Each row is a point. Any point is a mix of the corners, with weights that add up to 1. It lies inside the corners' shape when no weight is negative. Say inside or outside, and name the corners with a negative weight.

Corners:
(1): [-53   4  52]
(2): [ 17   6 -30]
(3): [-16  15 -60]
(4): [ 4 48 31]
Points:
[ -6  22 -25] -> inside
[ 21  18 -36] -> outside (1)
[ 2 43 26] -> inside
[  0  22 -42] -> outside (1)
[-14   7 -47] -> outside (4)
[ -1  20 -42] -> outside (1)
[-24  23  -9] -> outside (2)
[-35  20  26] -> outside (2)

Corners:
(1): [-35   5  28  34  -8   7  31 -35  -9]
(2): [ 60   1 -32  39 -50  46 -24  14  38]
(3): [-26 -17 -11  51   5  37   8  -4  -5]
(4): [ 31  19 -16 -31 -48  30  -4  30   4]
(5): [-11 -26 -38 -32 -37  33 -13 -26   2]
(6): [-13  35  17 -35  38   3 -25 -16  21]
(7): [ 43  30 -33  13 -17  -8 -35  30   0]
(8): [-46  -5  15  39  16 -14 -18  -5   8]
(9): [-59  12 -19  22  46 -39   0  10   7]
(10): [  5 -32   1 -21  16   5  -7  14   4]
Points:
[ -5  -1  -7  22 -15  11  -1  -3   3] -> outside (6)
[ 15  22 -16   3  -2  -1 -23  12   6] -> inside
[  5   4 -13   4 -14  13 -14   5   8] -> inside
[  0   1 -17  -5 -15  16  -7   7   5] -> inside
[ -5 -16 -21  -2 -13  14   1  -1   0] -> outside (6, 8)

Corners:
(1): [-27  12  17  -3  13   7  19  -7 -28 -15  24   9  -4 -13 -31 -40 -11 -35]
(2): [-13  30  23 -13  -9 -16  -5   2 -24  24  41 -29  23   2 -38 -31 -12   7]
(3): [ 14 -18   9  15  -4  21 -22  -9 -14  -9 -14 -12 -18 -12  10   9  16   7]
(4): [-12 -21   6 -13  -3 -10  23   8 -21  10  -5 -36  29  20 -15  15  -3  44]
(5): [  9  -4 -49  26  29   7 -32   4 -16 -19 -34  29  42 -18 -28 -29 -27  -3]
(6): [ -1 -17  47 -36  24  13  20  25  10   1   9  10 -14  10 -18  -4 -20  28]
(7): [  1 -34 -38 -30 -22  44  12   4 -24 -11  10  -6  27 -18  -5 -15  -1   9]
(8): [-24  27   7  10  18  37 -19  13 -22  -6 -34  -6  51   6  10  21   1  29]
(9): [ -7 -30   4  12 -25  22 -27 -12 -21 -20 -27  26  56  -4  29  17   4  10]
(10): [  0  16  16  18  -1  19  26  -8 -28  25  11 -15  -1 -11 -18  -4  -8  50]
(11): [-27  18  46 -21   0   0   5  -8  17  -9 -32 -12 -21 -20   7  49 -14  20]
(12): [-28 -10  16 -24  22 -25  -1  -8  -6 -10 -31   1 -36   4  33  40 -44 -41]
(13): [-32   7  -8   7   4  18 -36 -15 -29  -8  48  26  45 -20 -60 -44 -33  -8]
(14): [  5  -8  10 -13 -16   7  -1   6 -15  -7 -47   5 -15  46   5  -1  10   5]
(15): [-32 -40 -26  11 -18  19 -24  11 -20   2 -18  26  17 -29  18  -3  12 -15]
(16): [-27  23  -2  -2  13 -36   1  -2 -26 -22 -14  10 -10  11  17   9 -19  39]
(17): [ -4  -3  -8   7  21   6  -2  21  38  10  19 -10 -13   3 -16  48   4   2]
(18): [-36 -19 -18 -32  42  -7 -19  -1   2   6 -38  53  -1  -4  -5  30  -4 -27]
(19): [-13 -21  25 -27  11  -6  -8 -25  23  -4 -23  -1 -10   3   9 -22 -36   4]
Points:
[-17  -2  -1  -3   6   3  -6   3 -16  -5 -11   6  10  -2  -3  10  -7   9] -> outside (19)
[-18   0  -3   1   4   8 -11  -2 -18  -6 -15   7  15  -6  -1  12  -4   0] -> outside (6, 19)
[-15  -8 -16  16   7   9 -23  -1  -4  -5 -25  16  18  -5   0  19   2  18] -> outside (1, 2, 6, 7, 12)
[-14  -6  12  -8  -2   7  -2   0 -11  -1  -5  -1   7   2  -2   6  -4   8] -> outside (5)
[ -4 -10  -5   0   3  13  -7  -1 -14  -5  -9   1   6  -8  -5   0  -5   8] -> inside
[-17   9  13  -9  17  -1 -17  -1  -3  -7 -12  12   6   1  -7   7 -14  -2] -> outside (4, 7, 10, 15)
[-13  -7  -3  -4   5   4  -4   2 -12  -5 -12   5  18   0  -9   1 -13   8] -> outside (3)

Corners:
(1): [ -7   8  28 -19   7  15  -2  -7  16  -7  -9  10   4  12  -2   5  -4 -11
   3   2]
(2): [ -8   3  -4  11 -11 -11   7   3  17   6 -20   1   4  11   3  19  14  19
 -13 -14]
(3): [-14   1  -7  12 -10 -11  16  -8   7  -1 -18 -19 -20   3  15  19  -4 -12
  -4  -5]
(4): [  5  -4   2  -1  14  20   4  -5  16   2  -9   4  -5  11  -8   1  14 -10
   2 -15]
(5): [  0  -6  -7 -31  -2  -4  15  -5  11 -51 -16 -11 -10   2 -10 -60 -11  -6
  20   6]
(6): [ -9   3  35   3   5  -3  -6 -18 -19   3   4   4   3   1  14   7  -5  -1
   7 -20]
(7): [-11  17 -18   3   7   1 -10 -23 -12   4  21   8  -4 -18 -13  -5   6 -11
  13  -2]
(8): [ -5  15  -9  -9  12  -2   8  -1 -25 -12 -19   0  -6  -9 -14  13  -6 -23
  10   0]
(9): [-10  -4 -11 -11  19   1 -36   1  -4   8   5   0  -4 -13  -3  18  18  -7
   3 -10]
(10): [-17  -5 -16 -19  19  14   0   9  -3   3 -15   3  -9   3  -6   2   6 -10
   5 -19]
(11): [ 3 -7 -6 -3 10 -1 -1 -7  7  6 14  8  9  8 -8  1  7  2 15 -4]
(12): [  4 -13  -9  -9   9  23  -1 -11  -7 -13  -6   8 -18  11  32  -4 -12  -6
 -18   4]
(13): [  6 -13  -9  -3   8   0  13   0   5   2  -3  -3  -6   6  -3 -38   6 -15
   0  -1]
(14): [  6   3   4   2   6  -5  -8 -13  11  10   1   2  30  14  15   2  20  12
  -6 -14]
(15): [  6  -8  -5   6 -31   9  11  -9  11   5 -13 -10   3 -15   0  -8  16   3
  -2   1]
(16): [ -5  -7 -13   3   0  -7 -13   6   4  14  -7   5  -5   6  17  21   0  -5
 -18 -36]
(17): [-11   2   4   2  23  33 -20 -11  -4   8  -5   3   1   5  -9   6  -5 -12
   0   0]
(18): [  2   5 -14  11 -14  -6  15   5  11   7  -6 -26 -12  11   2  17   6   8
  -9  -8]
(19): [ -2  -3   0  -4   6   0   8  -2  10 -16   1   2  23 -22  -9 -17   4 -15
   3   0]
(20): [  3   5  -1 -18  15   3  -8 -32  13  -4 -12  -7   9   5 -11  11   4  37
   1 -10]
(21): [-17   6   7   3   5  13  -1 -19 -21  -7  -3   6  -3   2  -1  24  -4 -18
  -9  -3]
Points:
[-4  3 -4 -4  3  3  1 -7  1 -4 -7 -4 -2  0 -2  6  2 -2  2 -6] -> outside (13)
[-4  1 -3 -1  1  4  7 -8  2 -5 -3 -1 -2  2 -2 -5  2 -8  4 -2] -> outside (9, 16, 20)
[ -4   4  -2  -3   3   4  -4 -10   7  -3  -4   1   2   1  -2   7   5  -2
   0  -4] -> outside (6, 10, 13)
[-3  1 -1 -5  7  6 -2 -8  3  0 -4  1  3  1 -6 -2  7 -3  3 -8] -> outside (3, 12)
[-3 -2 -6 -5  7  7 -1 -7  4 -1 -6  2 -1  2 -2  0  5 -6  1 -7] -> outside (6, 18)
[-2 -3 -2 -7  6  4  1 -6  4 -5 -9 -2 -1  4 -1 -4  2 -3  0 -7] -> outside (7)
[-5 -1 -3 -6  3  2  0 -9  0 -6 -4  2 -4 -5  0 -2  2 -6  2 -6] -> outside (14, 17, 18)
[  0   0 -12   1   0  -1   4  -7   4  -2  -6  -7  -3   0  -2   0   5  -2
  -2  -4] -> outside (1, 6, 10)
[-2  0 -6 -3  7  5  5 -6  4 -4 -5  1 -1  6 -3  0  1 -6  0 -5] -> outside (6, 9, 15)

Corners:
(1): [  6  12   8  11  -5  13  -5  13 -11  -8 -20  -2 -13  -2 -24 -13  12 -11
 -32  30]
(2): [ 17  11 -10  12  -6  23 -19 -16  -7   1   9  25   4  10   4 -20 -14   2
 -31  12]
(3): [ 27  13  -4   9  47  17  19   8 -20 -25  22 -14  -6 -14   8 -19  22  21
 -26  -2]
(4): [ -2 -19  16 -26 -20  -1  -8 -20  11  -3 -12   8  13  -1  32  11  11  10
  24  18]
(5): [ -2 -29  29  10  -8   2  13 -10   3  10   1  13  -4   0 -22 -25 -31 -21
 -34 -12]
(6): [-14   9 -14   5 -11  24  10  11  17 -16  19 -12  21  -7 -27 -11 -25  30
  12   8]
(7): [ 14  14  28 -26   0  13  23  18  -1 -11 -17  10 -17  -4 -10   3  -6  -7
 -28   4]
(8): [-21   7 -16   4  17  30   5   0  11  14  18 -14 -24  30 -21 -22  17  14
 -19  24]
(9): [ 30 -16  26  -3 -16  10   3 -14 -27  30 -24  32  35 -23 -22 -14 -31   2
  27 -35]
(10): [ -4   6  46 -17   4  10  13 -25 -24   2  26  25   4  12 -44 -22  -7  -5
  -3 -28]
(11): [-19   2   4  23  22  13  15  17  22 -12  25   7 -13 -19 -13 -19  17  11
  -5  -3]
(12): [  2   0 -11 -12   1  14  14  -6  14 -25 -17  23   7   2  -3 -14 -15 -12
 -14   1]
(13): [ 12  23 -26  10  31  -6  -3  -4   1  -8 -15  -2  30 -13  -6   7  -1  22
 -21 -17]
(14): [  9  -8  12  17 -10  12 -29   5   2   5 -12 -10 -16  18  19  10  14  -4
  10  19]
(15): [ 32 -33  60   8 -18  -8  33  21  12  -1  14  25 -24   9 -31 -23  29 -16
 -46 -15]
(16): [ -8 -18 -28 -28 -21 -29 -43 -14  23  51  -2  12  15  19  55 -19  -3 -23
  37   1]
(17): [ -8  -4  19 -17   7  40  11  -2   3   8  38   6  10  24 -12  16  12   1
   9  23]
(18): [ 21 -10  -8  14  13 -24  24 -31  11   7   8   2 -15 -14  18   6  20 -12
   6  -4]
(19): [ -8   8  12   8  16  16  22   7  11   2  23  -5  -1  15  14 -28  16  15
  20  26]
(20): [-15  -4   4 -23  -9   3  14  -6 -26  13   2  39  13  22   2  -5 -29  -7
  19   0]
(21): [ 15   4 -19 -26  14 -22 -17  13  12  23 -17  20  -9  13 -15 -17   2  -1
  -6  16]
Points:
[ 5 -4  8 -6 -1  4  5 -4  1  3  2 14  5  2  1 -9 -2 -1  2  1] -> outside (8)
[ 19   0  21  -1  12  -3  15   0  -2  -4  -9   8  -8  -8 -15  -9  19   3
 -11  -8] -> outside (2, 5, 6, 16, 17, 20)
[  3  -5   6 -12   0   4  -6  -9  -2  12  -2  14  -4   7   0 -10  -1  -8
  -2   3] -> outside (6, 13, 15, 19)
[ 14  11   7  -1  14  20  11 -12 -17  -6  -1   8   0   1  -1  -1   7   5
  -8   6] -> outside (5, 6, 11, 15, 16, 21)
